Every row gives one point. A path goes straight from each point to the next, and from the last back to the first. The post is the endless flat space through its rows: a point in 2 columns, a line in 3, a plane in 4, and so on, so that a path can go around it. Count how often the path circles the post. Going back the other way cancels.
In the rows, zero is written as 128.

Post (1 x 2):
[[139 116]]
Path (18 x 2):
[[143 147]
 [116 166]
 [111  80]
 [102  51]
 [107 117]
 [130  52]
 [161  96]
 [155 136]
 [128 170]
 [109 112]
 [129  94]
 [154  65]
 [182 146]
 [142 166]
 [122 140]
 [114  37]
 [154  68]
 [153 125]]
Times around: 3

Post (5 x 6):
[[124  71 167 141  97 125]
 [151 103 105 105 125 159]
 [132 140 155 152 133 110]
 [170 174  67  81  80 142]
 [131 167 138  94 161 116]]
Path (25 x 6):
[[147  72 109 169  67 177]
 [ 92 110 221 151  90 110]
 [125 195  72  86  86 146]
 [118  53 135 121 121 140]
 [193 231  76 100 143  86]
 [162 113 141 155 140 134]
 [164  69 161 148 108 102]
 [139 114 185  80 134 144]
 [150 165  94  71 148 172]
 [104 185 122 152 135 108]
 [117 139 110 109 173 154]
 [ 98  96 172 145 212 120]
 [165  72  76  72 157 146]
 [154 109 172 100  90  97]
 [168 102  84  65 106 183]
 [ 90 208 174  53 111 103]
 [123 148 154 169 134 103]
 [157 205  65 120 144  95]
 [159 120 140  84 181 119]
 [157 144 135 124  78 120]
 [167  78 142 145 151 129]
 [136 122 160 123 171 134]
 [121 180 166  97 127 105]
 [144 173 103 127  87 121]
 [111 155 110 136 136 106]]
Times around: 3

Post (10 x 11):
[[150 127 138 122 144 135 136  96  85 159  92]
 [150 134  98 181 168 179 118 149 165 115  93]
 [171 113 167  84 107  88 130 147 145 132 140]
 [192 137 111 143 122 143 163 148 138  76  81]
 [111 159 135  70 159 169 159 128  69 179 148]
 [119  74 165 144 148  91  94 137 113  88 154]
 [182 107 115  85 129 140 177  99 123 160 124]
 [163 134 141 104 156 104 194 113 108 186 144]
 [140 111 187 111 147  68  97  93 146  69 185]
 [ 80 126 157  89 128 133 158 101 124 146 151]]
Path (30 x 11):
[[170 120  92 126 191 130 178 117 131 142 183]
 [130 147  95 125  76 180 192 111 104  81  86]
 [135 113 165 102 124 152 111 130 102 117 153]
 [198 121 154  97 118  98 205  59 111 133  95]
 [146 115 150  31 154 123 172 105  17 107 135]
 [128 157 130  71 131 130 182 114 106 111 151]
 [141 142 126 106 139 127 128 102 111 136 144]
 [133 145 136 124 129 162 144 155 111  94 195]
 [118 133 154 100 136 178 138 106 175 114 158]
 [222 115 175  72 152  81 108 153 152 168 152]
 [129  83 182  93 154  31  92 111  56 168  97]
 [151 107 152 118 159  84  66  85  99 120 135]
 [122 151 181 111 116 114  33 186 160 181 144]
 [138 143 134 141 148 193 187 122  73 108 111]
 [155 146 170  83 186 117 229  99  95 138 145]
 [138 124 162  68 183 114 135 138  70 159 103]
 [112 136 123  59  93 164 116 146  77 124 103]
 [142 145 110 143 170 134 181 106 181 181 176]
 [139 128 164 136 163  94 130  64  90 140 168]
 [214  96 125  92  21 137 128 187 228 117 138]
 [217 118 155 123 151 147 178 126 155 157 146]
 [138  86 173 121 160 115 160  87 133 166  95]
 [165 111 155  52  86  91 195 176 169 132 102]
 [141  88 141 110 189 116 195 120 147 166 138]
 [129 134 134  98 178  55 194 136  96 120 155]
 [147 146 105 144 166 104 112 150 102 141 172]
 [136 167 147 115 104 149  97 189  79 120 150]
 [190 145 160 139 144 163 123 121 150 162 116]
 [133  84 116 163 240 137 161 168  77 118 183]
 [153 104 137  91 146  81 206  72  98 101 125]]
Times around: 5

Post (17 x 18):
[[118  81  92 186 191 109 171 133 145  87 104 120 136 139 158 196 180 112]
 [ 97 143  82 156 153  93 121  58 111  93 115 200  37  74 122 144 120 135]
 [120 143 133 166 112 140  67  83 144 155 142 157 173 152 135 117  78 141]
 [142 140 135 133  94 146 131 117 164 190 116 112 143 137 158 153  47 166]
 [ 75 112  60 144  99 140 115  91 127  83 104 203  98  89 130 108 118 109]
 [105  98 150 125 104 137 112  84 120 178 149 137 182 131 157 130  91 126]
 [119  82 147 161 130 114 137 166 120 117 158  89  91 173 153 161 148 126]
 [165 124 134  97 114 130  76  99 128 174 124  85 204 141 135  98  60 180]
 [122 111 125 156 186 129 150 121 165 108 120  92 101 155 153 133 199  66]
 [147 107 127  94 130 176 104  99 152 173 141 143 146 173 130 179  68 138]
 [ 74 121 101 166 114 135 118  63 124  79  75 166  90  66  82 170 160 122]
 [101 119 132 175 171 141 124  96 130  59  79 179  58  84 134 137 133 156]
 [128 148 133 124 141 167 131 146 125 149 160 122 177 110 122 137  73 137]
 [140 161 117  85 102 166  86 136  95 173 110 141 171 150 171 149  88 159]
 [138 134 141 123 108 144 131  78 103 160 128 147 172 153 100 111  95 174]
 [150  85 111 150 152 164 139  90 138 150 147  78 142 135 143 162 176 167]
 [ 94  93 109 158 190 130 129 150 160 160 120 104 110 153 145 159 148 149]]
Path (25 x 18):
[[ 84  82 130 128  92 126 129  91 158 120 114 115 176 147 137 208 129 137]
 [ 77 115 124 123 143 148 113 112  78 218 156  88 143 177 146 197 131 198]
 [144 120 140  93  98 160 159 105 115 176 141 110  74 213 112 222  56 152]
 [139 116 131 184  79 141 138  74 128  85 133  99 121 152 148 140 198 134]
 [100 149 108 166 123 169 148  97  87  88 104 208 145 117  66 155 175 152]
 [171 135 138 126 197 135 132 143 171  96 116 119  96 124 128 159 120  76]
 [129 120 171 159 108  82 129  90 182 104 131 114 216 150 152 119 115 101]
 [178 105 162 136 134 112 149  69 164 144 100 100 107 141 151 151 123 138]
 [ 86  62 115 166 107 141 105 196 105 178 128 155 171 200 165 175  64 110]
 [ 60  73 188 204  65 121  41  77  84  62  41 144 173 137  75  66  73 164]
 [ 74 132 133 218 174  57 152 148 136  72 123 135  85 113 102 178 102 153]
 [142  93  90 146 102 166 114  80  95 106 174  92 151 177 164 201 175 103]
 [119 134 129 221 160  63 156  87 122  69 137 140 114 124 146  79 104 119]
 [139  44  81 121 161 166 183 136 153 145 134  99 156 144 181 229  61 166]
 [154  84 104 123 134 180 159  70 121 101 112 149 100 128 144  80 163 103]
 [149 159 134 141  57 138  96 147  96 106 124 158 104 100 149 154 116  85]
 [117 134 119 132  88  98 121 172  75  77 124 133  91  71 162 152 128 153]
 [117 121 129 153 161 106  97 153 118 123 104 103 144 141 149  60 139 139]
 [125  64 168 177 127  67 158  77  90 150  86  66  57 127 145 188 140 220]
 [106 171 134 144 164 187 183 119 223 165  49  65 140  92 134 167 115 157]
 [ 98 118 149 143 148  88  96 104 143 169 105  93 211 209 110 153  76 115]
 [136 113 160 138  79 183 100 125 148 114  58 125 122 159 114 152  65 148]
 [140 121 143 147  93 144  88 121  97 115 100 164 139 120 183  68  93 177]
 [ 94 137  89 159 149 176 119  74 193 134  43 178 145 144  60 202 117  90]
 [ 99 110 119 104 150 217 141 160 105 133 177 174 126 161 126 153  84 121]]
Times around: 1

Post (17 x 18):
[[138 143 170 164 133 123 109 111  71 116 126 109  94 176 118 149 126 126]
 [105 105  92  70 149 122 174  89 107 116  80 144 184 164 129 126 155  98]
 [140 170 184 138 151 120 182 106  72 111  93 124 167 127 145  76 115 145]
 [ 94 133 181 161 109 135  81 132  54 119 161 137  97 103 133 124 104  82]
 [131 138  98  84 191 106 118  96 142 128  72  87 187 127 164  98 193  85]
 [124 165 146 169 132  87 140 128  61  83 136 133  84 130 153 113 124 120]
 [ 84 144 125 157  92 122  87 130 140 173 148 113  84 106 121 182  87 136]
 [127 165 144 124 125 106 110 163 114 156 165 129  86 134  90 154  82  79]
 [113 175 132  42 151 154 124 133 189 126 144 198 196 129 155 176 145 169]
 [ 95 130 115  68 181 140 149 115 154 144  67 113 133 136 141  88 199 116]
 [144 124 109 135 168 136 150  94 145 133 106 146 168 118 122 100 194 114]
 [128 162 161 146 130 113 129 149 123 103  54 151 157 154 166 111 131 110]
 [ 90 136 118 115 144 146 173 117 155 101 112  80 177 160 118 111 173  90]
 [119 148 122  54  63 131  82 123 155 187 171 138 163 107 128 205 181 134]
 [ 97 161 169 162 151  87 139 149  65  89  86 136 155 134  90 119 131 139]
 [141 136 129 104  73 134  55 167 108 127 178 124  88  91 112 172  75 158]
 [117 127 124  99  92 104 100 166 171 169 197 142 150 142 148 138 126 174]]
Path (27 x 18):
[[142 130 151  57 129 132  68  76 114 138  75 192  82 156 180 162 121 138]
 [ 59 125 128  92  95 111 138 118 128 125 132 149 187 113 127 170 146 124]
 [105 143 183 102 167 109 192 167  67  82 163 159 192 184  80 117  78 138]
 [125 154 117 121  92 128 157 130  85 116  90  83 193 179 147 136 130 147]
 [113 133 118  89 117 142 113  62  78 172 137 139 137 108 143 140 170  49]
 [141 157 146 181 176 115 123  64 147 158  83 180 123 112 172 111 172 124]
 [133  83 127 185 133 135  73  85 113 134 130 166 121 108 152 148 121 125]
 [ 95 164 165 100 205 182  77 184 170 121 146 143  88 151  77 169 150  87]
 [ 49 169 134 153 139 109 156 168  89  78  86 121 220 162 140 120 152 125]
 [143 141 131 181 112 114  90 165 113 153 121 130 114 115 164  96  99 102]
 [121 141 186 150 148 154  99 136 149 110  82 123 190 174 234 120 183 116]
 [155 187 138  83 129 129  98 151  97 143 110 129 188  47 190  85 159  70]
 [105 178 130 103 138 193 125 102 138 128 190 123 134 105  65 176 208  87]
 [ 72 166 131 167 210 124 110 142 124 123  62 152 206 125 117 142  93  87]
 [ 84 126 161 129 155 121 101 129  78 146 116 163 123  62 152  99 140 142]
 [ 91 112 107  45 135  82 132  91  36 142  99 162 166 192  79 244 162 132]
 [202 130 104 123 120 120  60  97 104 213 124 154  94  86 226  80 204 155]
 [ 53 148 146  59  98 158  87 146 167 147  74 109 165 186 142 148 169  70]
 [130 144 183 117 145 148 182 101  72 141 127 187 116 104 139  62  82 194]
 [131 158 150 147 106  95 136 130 114 148 110 130 205 111 134 110 140 194]
 [111 179 167  91 127 151 107 131  89  76 123 125 201  89  92 118 139 105]
 [182 123  86  34 102  52 132 110 138 186 161 180 104 159 101 165  75 153]
 [123 164 165 104 139 148  99 127 103 100  87 136 105 129 148 136  80 158]
 [134 130  91 143 153 129 111  89 140 204  73  64 157 130 109 135 164  77]
 [104 171  95 161 162  74  72 151 187 103  82  65 133 150 246 118 220 131]
 [154 135 157 126 139  67 108 140  86 129 154 177 110 113 201  97 150 166]
 [155 181 197  86 147  93 118  95  53 127 101 170 140 120 123 130 139 127]]
Times around: 1

Post (17 x 18):
[[109 109 169 140 111 159 174 118 127 126 152 128 121 185 126 130 208 152]
 [122 101  79 153  92 105 134 169 132 111 154 103 132  92  79 115 151 130]
 [163 125 176 134 174 156 120 125 156 128 138  71 162 165 158 117 152 125]
 [155 127 182 147 146 152 168 131 116 160 109  61 124 196 121 124  91 157]
 [166 111 184 147 154 147 125 123 109 146  53  75 136 160 136 127 173  94]
 [126 130  75 130 107 128 157 113  98  93 174  62 137  65  91 189 144 114]
 [136 106 137  90 103 152 136 134 127 130 141 159 147 196 140 128 166 143]
 [137  94 162 154 130 162 140 107 132 152  79  85 132 168 185  90 136 130]
 [144 127 126 138 114  98 168 114 127  82 156 146  98  75 101 148 126 117]
 [110 124 155 115 104 170 104 159 128 111 134 122  87 179 137 126 167 100]
 [ 91 151  81 153 118 113 133 132 139  60 130 127 128  62  57 168 128 153]
 [ 89 122 133 136 105 157 117 121 126 178 179 163 167 151 112 121 139 122]
 [107  91  94 144 111  72 111 153 133 114 177 105 116  66 119 222 135 144]
 [116 109 178 145 148 134 187 126 120 121 101  67 191 195 145 121 113  81]
 [161 135 177 156  89 173 116 145 120 139 124 141 160 179 190 128 155 130]
 [134 113 187 146 188 140 143 155  65 139  96  71 128 145 146 106 122 134]
 [131 139 180  95 119 149 169 166 130 177  81  69 133 150 175 109 151 128]]
Path (32 x 18):
[[149 182 193 109 149 109 151 161  99 151 120  87 175 133 161 135 166 138]
 [133 100 199 101 111 140 161 113 153 149 125 106 128 206 184 114 158 152]
 [151  76 135  90 105 126 121 124 148 142 110  30 106 156 176 180 138 121]
 [145 172 148 142 100 153 116 127 108 106 149 154 184 133 142  93  98  66]
 [ 72 154 120 124 131 144 173 137 159  60 141  83 145 144 174 135 148  89]
 [146 112 126 185 174 145 166 107 100  97 112  84 120 150  76 159 130 157]
 [135 116 169 113 129 156 183 174 121 122 100 114 195 200  92 158 146 101]
 [152 101 169 104  93 156 165 160  66 121  66  76 109 128 138 112 202  84]
 [149  88 163 135 105 118 171 123 135  65  90 108  80 173 126 100 175 149]
 [121 175 148 150  75  96 141 166 132 154  81 151 211 164 130 104 100  91]
 [147 159 100 153  69 173 141 132 158  49  48 126 130 166 109  76 132  72]
 [158  57 114 101 148 131  78 183 133  93 112 103  59 196 123 219 184 134]
 [136  74 180 160 161 126 204 107 141 153 186  66 165 198 195 147 122 155]
 [ 55 115 127 169 182 118 186  87  67  89 159 115 181 123 106 169  89 117]
 [ 98 113 154 153 167 126 184 119 108 134 149 136 154 149  45 134 125  48]
 [142 134 199 111  79 170 158 163 103 183  73 129  83 144 163 143 107 222]
 [ 65  91 139 104  72 143 137 155  93 161 149 102 111 173 146 176 127 118]
 [173 129 213 218 201 124 118 100 110  94 103  77 134 128 154  82  68  97]
 [118 119 101 166  87 186 165 110  84 173 210 115 165 234 106  90 126 147]
 [ 71 156 167 147 167 154 241 113  92 114  98 141 161 157 139 130 114  95]
 [ 99  56 150 145 135 106 200 154 106  94 175  70 145 166 138 165 211  96]
 [ 68 107 136 140 125 118 107 176 180 107 111 194 190 175 135  98 197 104]
 [ 67 112  75 156 201 117 118  95  73 106 166  39 194 152  42 216 156 127]
 [146 122 182 187 110 179  75 139 121 172 184  73 127 142 197 119 171 167]
 [ 57 134  90 131 101 106 144 148  56  86  93 110 156 125 105 169 111 118]
 [128 166 139 155 150 149 183 175 112 178 141  91 170 179 111  84 138 145]
 [135  46  82 130 160 121 132 135 120 163 144  97 130 123 116 151 157 108]
 [110  96 165 101 158 155 187 143 128  90 145 138 114 200  46 156 161 160]
 [ 48 137 154 186 113 154 125 112 124  77 123  81 124 114 131 164  45 139]
 [ 38 124 177 111 155 122 168 151 194 116  82  72  92 169 102 104 142 163]
 [ 66 154 159  86 137 134 146 183 118  93 144 131  59 174  85 111 114 113]
 [134  85  70 140  98 118 159 154 114 162 174  76 175 141 110 137 174 124]]
Times around: 3

Post (17 x 18):
[[ 91 148 134 163 135 111 121 107 127 103 139 100  90 116 135 125 138 128]
 [ 95 124 110  89 105 102  90 108 123 130  93 132 132 140 107 139 142 151]
 [130  83 134  94 164 107 102 123 135 127 120 117 125 153 100 121 147 122]
 [113 131 131 146  83 127 112 153 155 106 130  95 156 165 130 129 162 110]
 [108 124  83 132 126 135 129 141 156 128 103 145 149 136 169 135 124 118]
 [122 146 127 154 136 156  95 156 139 123  98 122 117 134 112 115 141 133]
 [ 91 171 107 100 137 138 101 165 155 114 136  78 143  95 134 124 122 135]
 [ 99 125  91 118 112 137  94 121 146 163 109  75 106 123 135 129 169 129]
 [192 117 128 178 127  87 137 122 152 152 118 147 152 112 106 140  84 117]
 [ 75 120 132 136  99 116  88 110 145 154 125 125 161 152  86 120 121 126]
 [126 109 125  77  99 152 126  67 164 153 123 117 150 138  85 109 147 193]
 [100 133 118 128 122 107 144 116 128 172 144 148 128 134  83 171 142 141]
 [115 111  90 123  95 152  90 131 117  82 152 100 130  89 135 107 152 100]
 [206 139 125 159 120 129 142 112 138 132 137 137 133 157 145 142  38 110]
 [195  98 121 169 114 100 160 168 145 156 149 117 117 124 113 113  59 139]
 [186 128  90 169 143  98 119 126 150 128 129 110 131 167  96 128 103 133]
 [196 125 126 175 142 106 103 128 140 137 152 151 146 131 142 119  80 148]]
Path (28 x 18):
[[116 163 121 159 107 142  85 160 144 142 102  97 121 160 141  77 124 140]
 [187  87  93 129  73 160 118 106 121 177 131 132 134  67  70 100 107 171]
 [ 81 167 133 175 158 113  71 136 139 107 121  95 152 185 142 155  84 124]
 [129  69 149 149 117 116 119 192 158 158 124 182 143 140 112 144 141 125]
 [119 115 121 135 109 149 116  90 140  97 192 109 101  93 120  70 135 151]
 [156 119 111  92  94 142 126 142 126 120 162 100 142 144  78 116 118 120]
 [132 154 168 145 138 122 106 100  94  82 152  88 117 116  65 106  83 127]
 [165 107  67  64 151 136 102 146 158 148  71  76 163 143 103 137 123 154]
 [146 127 118 109  81 185 112  63 199  92 111  54 157 137  98  98 125 161]
 [ 84 133 107 101 155 116  71 159 146 127 102 182 175 163 139 144  81  82]
 [142 157 143 154  80 132 104 146 151 117 112 101 147 146 117  96  69 117]
 [113 137  11  95  57 182 113  99 145 127  78  88 135  63 176  80 135 194]
 [122 137 139 164 138 116 129 153 122 117 154  91 121 146 112 125 117 169]
 [153 148 105 110 165 192 128 132 180 157 136 100 120  91 128 131  83 181]
 [211  84 141 125 140 151 147 156 173 158 149  95 120 150  68 130  99 139]
 [104 112 142 148 112 101 118 145 100  94 152 175 155 133  90 144 114 149]
 [111 137 146 129 142 135 101  32 150 129 146  83 130 117 118 111 172 174]
 [117 115  93 120  98 126  87  80 158 100 122 124 181 135 136  99 154 127]
 [154 129 128 131 149 132 116 171 159 116 121 113 117 186 126  97  94 136]
 [137 153 154  70 131 106  92 156 127  96 178 177 220  66 135 149   7 109]
 [145 109 127 137 161 104  90 155 169 143  86 115 145 160 172 128  89 131]
 [136 129 125 120 117 144  95 110 120 132 110 105 171 133  97 140 121 134]
 [102 124 126 143 136  96 145 134 168 103 128  96 143 169 139  82 105 158]
 [206 119 114 155  96  74 153  81  78  99 138 172  71 140  90 168 118  70]
 [171  62  97 126 105 151 118 214 139 100 121 116 129 146 155 112  95  44]
 [125 141 158 115 117 107 121 109 130  97 197 113 161 134  65 131  80 153]
 [158 107 154 105 122 132 131 111 183 144 106 110 184 133  89 110 111 175]
 [121 173 152 220 113  70 149  96 104 128 172 111 143 166 119 171  96  58]]
Times around: 0
